Each row is a point. Each copy is the shape, with its points in the same order, stretched, turned, moved and blurred by noise. Some copies are also mirrored. Which?

Shape (8 x 3):
[[ 18.7 -13.5  20.8]
 [-15.5   3.2   1.4]
 [ 14.8  34.6  15.3]
 [ 32.2  -5.6 -17.1]
 [-19.8  14.8 -16.5]
 [ 33.5   9.9  27.9]
 [  3.7  -4.1 -33.8]
 [-23.7 -11.5   6.4]]
Copy 1:
[[ -8.0   5.2  26.8]
 [-13.7  11.6 -12.3]
 [ 23.9  26.1  -7.5]
 [ 10.8 -31.0   5.4]
 [ -8.2  -0.6 -32.2]
 [ 19.9  16.5  28.4]
 [ -3.1 -32.0 -18.6]
 [-30.5  10.5  -2.9]]
Copy 1 is: only turned
Copy 2, 8 rows:
[[ 23.3 -16.0   7.2]
 [  9.1  23.1   6.3]
 [-10.3 -11.9  29.8]
 [ -8.3 -28.6  -8.3]
 [-14.9  26.1   1.3]
 [ 12.1 -28.6  29.0]
 [ -7.1   0.1 -17.8]
 [ 21.3  25.4  -0.4]]
Copy 2 is: mirrored
Copy 3, 8 rows:
[[ 20.9 -34.3  -1.1]
 [ -0.7  11.7   8.4]
 [ 48.2  15.4  -7.8]
 [ 14.4 -13.7 -40.0]
 [ -6.7  33.6  -4.7]
 [ 51.0 -23.5  -9.4]
 [-13.5  14.8 -31.4]
 [-14.7  -2.2  19.2]]
Copy 3 is: only turned
Copy 4, 8 rows:
[[ 29.2  -6.5  -6.3]
 [-11.5  -5.5  15.7]
 [ 22.6  20.3  29.7]
 [ 16.7  33.5 -21.8]
 [-24.8  10.1  20.1]
 [ 46.8  11.0   6.1]
 [-16.5  28.5 -12.4]
 [-14.9 -21.9  12.0]]
Copy 4 is: only turned

Shape:
[[ 30.7 -14.1   7.2  -0.3]
 [ 28.3   0.8  17.8  18.3]
 [ -3.7   4.4 -16.5  -1.7]
 [-13.4   5.3   9.0   2.4]
 [ 28.7  -4.4  18.1 -46.0]
 [ -7.4 -26.5 -25.9 -12.7]
 [ 22.2 -22.7 -19.5  15.5]]
Copy 1, 7 rows:
[[  1.9 -39.1  -2.7   9.6]
 [-13.5 -34.3 -30.8  -6.3]
 [ 14.8   4.1   7.1 -12.5]
 [-16.9  13.5   2.1 -12.3]
 [-17.1 -58.0  39.5  -7.2]
 [ 21.1   9.7  28.3  19.5]
 [ 22.6 -17.3  -8.2  14.8]]
Copy 1 is: mirrored
Copy 2:
[[  1.0 -19.0 -12.0 -34.4]
 [ 26.5  -4.4 -18.3 -24.1]
 [-11.8  -1.0   4.1  14.1]
 [ 13.3 -11.8   5.6  29.0]
 [-14.8 -60.5 -29.9  -8.8]
 [-29.4 -19.3  24.4   0.0]
 [ -6.5   5.7   8.9 -36.7]]
Copy 2 is: mirrored
Copy 3, 7 rows:
[[-21.3 -33.5   6.2  15.2]
 [-24.8 -19.2  18.1  34.2]
 [ -9.4   6.2  -6.4  -0.4]
 [  6.6  10.0   6.2  10.2]
 [-14.7 -35.5  25.0 -28.9]
 [  6.3 -13.0 -31.3  -9.6]
 [-22.5 -23.7 -23.5  24.7]]
Copy 3 is: mirrored
Copy 4, 7 rows:
[[ 10.9 -27.8  10.5  -2.1]
 [ -2.2 -23.6   8.5  24.1]
 [ 10.1  14.0  -0.3  -4.6]
 [ -7.8   3.3 -17.1   3.2]
 [ 39.9 -42.9 -21.9 -21.4]
 [  8.7   7.8   4.3 -38.6]
 [  3.8  -4.2  29.7  -7.1]]
Copy 4 is: mirrored
